Each wall is flat, endless, passes through zero and stands at right angles to its row. A trip goes straight from one point to another. Which walls does it cross, in order?
(in the rows, 128 means zero)

Walls:
(1): [119 117]
(2): [150 103]
Trips:
[120 164] to [106  94] => 1, 2
[171 145] to [ 36 122] => 2, 1
[ 99 192] to [146 135] => 2
[ 30 124] to [131 193] => 1
[80 65] to [142  77] => none
[153  85] to [109 105] => none
[137 124] to [219 117] => none
[152 167] to [99 85] => 1, 2
[119 101] to [ 80 184] => 2, 1

Walls:
(1): [178 195 132 172 135 103 108 135]
(2): [ 88 143 141 175 145 142 140  97]
(3): [125 158  56 119 141 127 149 139]
(4): [134 139 109 139 111 118 115 142]
(5): [191 156  90 127  96 171 158 101]
Trips:
[123 203 158  44 146 142 123  99] to [108 150 169 172 118 183 145  37] => 2, 3
[120 157 249 124 148  77 128  63] to [ 90 138 100 166 102 137 149 138] => 4, 3, 1, 5
[ 65  91 119 123 163 180 168 154] to [108  72  58 111 126 161 161 124] => 5, 2
[163 183  89 128  61 102 101 128] to [150 133 160 143 146 142 144 131] => 3, 2, 4
[166 149 188 130  74 149 116 135] to [126 180 110 114  93  95 128 111] => 3
[115 128  50 174  88 173 195 165] to [156 105 111 111 167 117 110 162] => 2, 5, 1

Walls:
(1): [103 142 185 174 149 107 183 154 220 131 217 145]
(2): [119 138 126 136  64 123 179 140 149 189  92 118]
(3): [133 147 132 127 213 126 133 106 109 166  14 146]
(4): [ 74 102 148  85 115 125 214 154 115 152 122 146]
(5): [140 116  27  77  98 191 106 152 169  60 165 162]
(6): [100 161  88  92  84 104 161 142  87  53 147 165]
Trips:
[149 110 139 134 143 172 132 182 138 165  78 148] to [122 121 119 203 153 165 116 137 144 206 139 106] => 1, 4
[113 150 124 112 138 122  93 180  69  83  84 118] to [135 127 136 101 132  93 100  96 197 149 110 126] => 5, 6, 2, 1
[124  70 153 128 143 151 112 113 141  94 221 147] to [125 205 114 133 191 106  84 125 165  72 125  84] => 6, 3
[167  89  86 157 102 135 122 143 111 118 238  83] to [ 88  72 111  91 155  86  95 149  74  76 195 168] => 4, 1
[117 107 139 161 132 132 204 177  79 141  95  99] to [104 124 130 170 106 185 172 200 111 146 189 175] => 1, 3, 5
[159 155 125 190 141 116 171 115 191 137 209 147] to [ 99 170 148 189 139 151 144 146 124 124  89  78] => 5, 3
[ 93 124  66 180  97 141 160 131 137 118 125 207] to [163 110 130 169 134 100 133 139 111 141  68 187] => 3, 1, 5, 6, 4
[118  85 141 156 147  38 123 195  94  87 111 146] to [ 32 117 150 125 133 116 162 145 112 130  43 120] => 1, 2
[153  92  55 102  62 125 136 130 187 112  91  61] to [145 183 120 113 124 148  62 119 112 106  72 127] => 3, 2

Walls:
(1): [ 89 106 178 108 141 119 102 128 190  84 124 149  93 125 123 167 188  94
 105 143]
(2): [128 106  94 148 109 174 155 111 151 123  93 177 141 129 148  91 115 107
 130 148]
(3): [120  90 163 138  64 157  80 108 127 132 158 110  96 163 113 136 108 103
 145 154]
(4): [143 126 166 148 180 142 134  73 166  99 146 157 101 163  91 128 167 103
 135 129]
(5): [187 132 179 114 104 118 155 146 132 112 138  95 136 119 144 105 100 116
 167  98]
(6): [115 157 156  66 112 131 119  74 137 100 134  89 166  75 126 178 145 131
 139 140]
Trips:
[187  92  98  95  98  94 136 137  65 125 147 147 155 134 119 145 107 110
  84  97] to [ 71 134 117 127  78  79 190 113 121 139 101 136  86 126 101 106 181  91
  84 120] => 5, 2, 1, 4
[ 98 125  64 156 136 120 154 145 166 168 107 118 118 145 128 171   7 102
 141  87] to [140 114 113 179  87 112 103 158 129 154 161 141 146 110  93 153 158 183
 131 158] => 3, 2
[140  79 134 113 116  79 160  84 136  70 139 134 168  93 149  97  89 129
 178  92] to [164 110 127 184 158 148  99 144  98 134 102 140 174 125 135 105 165 197
  83 134] => 6, 5
[144 134 103 143 140 122 181 121  99 130 166 141 154 165 175 115 113  84
 150 107] to [120  68  98 138 177 145 140 119  84 159 113 169 115  84 140 153 138 108
  49 203] => 5, 4, 1

Walls:
(1): [105 179 166 145  93  94  64 163  88  89  93 168 126 184 121 174  78 132
 138  73 214  57 128 158 127 161  95 102 123 115 132  96 202 101 170 115
 138 115 151  72 187 115 101 132 190 111  90 138]
(2): [175 101 156 135 118 130 109  76  63 127 158 141  89 181 125 132 105 143
 119 161  88 196  94 158 150 158 109 121 122  35 131  68 151 149 178  83
 148 182  85 140 174 128 148 126 136 160 101 129]
(3): [112 140 136 166 136 130 122 137 145  47 165  99 103 151  96 102 153 104
  82 184  60 103  81 115 112 125 129  71 143 104 125 168 123 110  92 112
 146 143 127 132  82  81 101  63  83  39 138 113]
(4): [ 95 155 154 110 158 137 132 117 191 117 163  76 194 197  96 169  98 103
 201 113 155 133 103 124 159 105 175 146  88 151 184  67 139  15 162  92
 178 118 111 124  85 141 152 153 174 147 164 104]
(5): [ 81 154 146  99 151 137 112 138  81 135 126 155  56  83 119 136 124 103
 182 216 182 145 126 205 133 119 147 182 140  65  79 136 162 198 127 112
 123 218  78 245  87 108 141  96 168 111 125 201]
(6): [206 114 112 143 132 169 144 161 169 136  96  86 164 195 110 133 162  57
  98  59 133 113 112 153  87  89 188 113 170 106 119 111 133  76 137 159
  96  83 136 115 124 151 162 121 117  94 198 139]
Trips:
[ 48 140  99 163 149 168 105 167 146 100 124 114 118 182 140 152 146  76
  70 140 132  88 128 155 111 113 123 171  87  84  82  94 210 121  91 114
 129  99 122  93 152 103 188 147 136  82 141  91] to [113 160 131 120  84 171 182 159 131  32 104 174  87 104 190 131 218 156
 104 135 137 137 121 146 138 175 179 129 138  91 165 137 148  83 217  99
  88 117  50 153 172 134 144 122  63 136 130 165] => 2, 4
[110 179  85 124 130 103  27 164 162 156 125 144 133 122 159  81 118 127
 111 130 133 151 171 172  83 104 131 169 146 191 105 112  80 142 101 144
  43 125 120 108  78 113 175 144 111 204 142  82] to [200 124 102 147  75 180  91 115 158 192  69 159 171 164  99 103 117  16
 111 121  91 107 133 102 197  61 124 117 145 102 118  81 125 134 148 139
  95  49  49 113 175 132 156 188 176 129 162 144] => 4, 2, 1
[ 90 158  75 111 196 174  98 150 117 121 164  95 140 122 153  39 115 116
 192 171 134 129 210 123 154 109  77  90  84 163 145 101 131 120 131  74
 175 123 151 158 136 131 200  69 121  93 139 129] to [100 148  74 150 171 109  81 152 104 144 154 149 177  99 124 100  85 138
 159 143 155  29 132 101 116 184 144 197 140 105 131 157 123  64 187  99
 159 117  40 210 112 182 133  98  90 118 155 142] => 1, 3
[108 241 169 138 105 123 148 166 108 106 144 154 130 150 120 222 165 108
  54 246 152 127 120 162  73  98 166  84  86 123  93  80 134  24  78 148
 111 159 146  50 149 133  50 131 105 170 107  68] to [ 87  85 142  24 165 110 135 142 122 125 111 136 120 100 148 157 116 171
 147 208  85 120 104 121 124 115 143 129 107 106 112  90 127 161 159  93
 170 167 104 204 111 194 195 103  96 147 121 117] => 6, 2, 5, 1, 3
[110 126  65  53 124  53 137  95  97 143  81 174  79 104 107 126 113 147
 195 121 119  98 102 152  56 105  51  68  64 129 108  91 130  50 113 196
 175 141 166 167 186 134 216 118 105 116 181 188] to [100 143 118 151  83 133 159 151 100 146  95  89 115 106  51 115  94  74
 118 136 129 123 180  87 120  70 103 127 155  72 109 148 183 171 104 153
 153 111 172  99 109 151 149 102 115 187  85 163] => 6
[171 124  96 158 183 101 111 178 167 125 119 124 215 127 144 112 135 117
  98 142 173 134 109 116 113  97 212 154 148  77 140  97 210 116 132 141
 160 124 120  75  47 149 115 154 122 140  60 183] to [123 120  91 153 138 157 121 207  97  96 142 112  87 152 128 168 157 117
 143  73 115  70 124 171 119 139 153 187 223 159 176 142 118  45 108 149
 125 137 135 215  87 144  72 136 150 146  73 157] => 5, 3
[128 173 193 157 160  96 126 151 186 198 108 130  78 183 101  60 178 155
 203 138 128 136  82  67 133 106 125  43 104 103 110 187 118 111 178 171
  70  95 187 100 149 108 130  94 121  98  75 110] to [136  93 104 131  46 116 157 126 179 115 135 111 126 122 105 176 183 144
  63  84 170 130 157  84 188  90  93 118 166 150 102 144 162 144 157 152
 150 128 149 139 119 135 187  40  97 173 161 137] => 1, 3
[188 112  74 113 170 141 114 112 140 111  56 159 152 127 158 115 199 125
 124  82 129 129 179 141  96 126 174 121 142 132 107  99  98 121 157 132
 115 151  95 129  77  73 116 125  76 155  93  68] to [133  90 109 147 154 121 174 150 153  97 180 150 120  55 121  81  84 133
 112  90 176 134 123  85 191 165 123  96 134 102 131 127 131 120  64  83
 139 118 125 146  92 139 114 142 142 132 219 103] => 3, 4, 6
[145 107  66 166 154 140 155 107  69 135 164  73 191  87  99 130 144  62
  82 120 143 100 194 179 142  86  99 139 173  81 176 114  89 139  43 128
 112 106 106 199 106 160  13 162 116 144 107 222] to [144 168  92 171  99  57  89 190  98 123 133 123 110 166 125 111 199 180
  98 138 133 110 183  36 129 169  98 167 166 149 202  86 126 161  78 101
 138 146 156  87 137  96 135  83 121 145  78  95] => 6, 5, 1

Walls:
(1): [135 124  92 125 104 159  89 140 116  80 112 112 126 133  85 126  83 154
 122 115 162 159 161 211 146 152 138 138 129 138 114 153 126  93 134  99
 161 180 129 156 159 114 162 140 102 136 118  97]
(2): [155  98 133  78 112 193 178 138 182 151 147 115 125  66 166 147 120 204
  96 123  86 123 107 126 112 135 105 115 154  90  88  97 116 110 124 148
  99 121 162  95 213 132 135 101 205 149  74 174]
(3): [141  91 120 155 149  92 160 115  69 148  99 145  56 136 174 142  80  54
 157 121 120 131 123 146 108 151 150 126 174 186 144  95  95 112  84 147
 149  77  97 151 184  42 107 145 148 160 126 124]
(4): [117 133 146  97 104  60  80 147 167 135 169 180  98 146 153 134 146 101
 164 146 141 162 112 107  65 115 167 140 135 184 114 105  87 101  98 149
 135  94 154  90 190 114 121 173 115 147 161 116]
(5): [108 150 161 234  72 114  56 108  64 104 115 199 122 204 132 133  70 126
 161 128 151 122 107  93 172 133 167  99 115 104 142 151 137 166 151 155
 112  90 103 134  98 117  81 177 156 141 118 124]
(6): [ 96 100 232 114 152 160 192 116 150 182 152 133 149 127 126 147 104 139
 144  90 104 135 188 148 179 113 167 139 168 123 199  72 146 128  88 147
 139 146 145  89 199 137 120 172 124 109 129 117]
(7): [144 140 138 144 134  93 119 126 129  79 123  83 137 131 120  66 171 109
 158 172  95 164 198 102 132 160 153  92 136  84  87 134 113 184 128 144
  99 108 160 117 171  90 107 102 137 144 133 116]
(8): [115 126 170 133 149  71 147  92  87 153  73 123  96 149 133  77 157 104
 148  90 135 108 148 109 200 120 157 136 121 127 123 179 149 148 158 159
  81 111 155 150 131 140 113 138 100 137 160 111]
(9): [109  98 170 112 188 142 165 138 116 125 129 160 175 136 113  61 174 102
 180 138 185 132  93 103 184 169 142 140 174 158 116 128 152 146  94 131
  80 161 172 163  82 123 186 129  90 104 140 123]
(10): [165 166 170 114 138 142 139 121 139 124  92 145  89 112  99  81 113  91
 158  86 118 130 154 151 154 189  92 134 144 129 141 161  89 185  85 134
 154 169 156 120 214 135 136  72 173 136 134 133]
(11): [184 131 114  84  72  77 183  87 163  96 130 211  86 170 155 136 137 156
 107 129 114 158  75 183 184  95  71 132 131 112 168  89 120 130  86  95
 166 128  62 116  71  87  77 155 120  83 116 120]
(12): [152 202 140 120  93 138 148 169 127 127  82 155 114  44 138 133 137 137
 146 162 133 138 112  94 117  97  80 148 133 123 127 118 141  98 180 178
 178 145 156  78 160 116 108 113 132 174  97 124]
Trips:
[181 122 132  60  77  84 128 137 175 149 134 133 173 126 137  63 124 157
  91 150 151 102 104 135 142 113 109 122 133 161 120  41 109 155 111 115
 119  85 141 156 161 174 177 167  99 121 125 141] to [119 101  94 116 137  99 114 104 160 130 143 165 171 127 132  86  85 148
 146 119 133 178 144 141 150 149 140  42 142 139 174 147 142 134 128 136
 125 161 111 153 124 131 149  80  77 110 155 226] => 1, 10, 7, 2, 4
[143 159 150  55 108 101 130 103 156 170 113 155  76 132 146 110 169 130
 118 168  70 166 124  99  87 155 135 116 130 123 128 157 149 149 141 184
 130 161 118 142 179 101 150 153 148  84 149 139] to [ 57  96 164 138 121 135 120 143 110 147 123 110 148  89 166 125  96 124
 161 135 100 158 109 175 130 150  81 113 120 109 136  89 124 145 179 131
 124 167 130  66 249 101 104 143 155 139 119 110] => 11, 8, 1
[163 117 148 108 118 139 114 194 137 137 113 101  77  71  42 134 119 129
 109 143  91 123  94 122 157 131  81 111  87 117 168 121 149 129  72  85
 131 168 146  75 121 102 128  99 133 151  77 155] to [ 94 115 133  71 142 180 118  77 139 152 135 118 127 156 149 192 112 141
 133 137 182  97 159  81 151 129 146 172 116  87 105 103 104  65 133 215
 148 160 117  96 148 149 121 120 146 176 121 122] => 11, 4, 10, 1
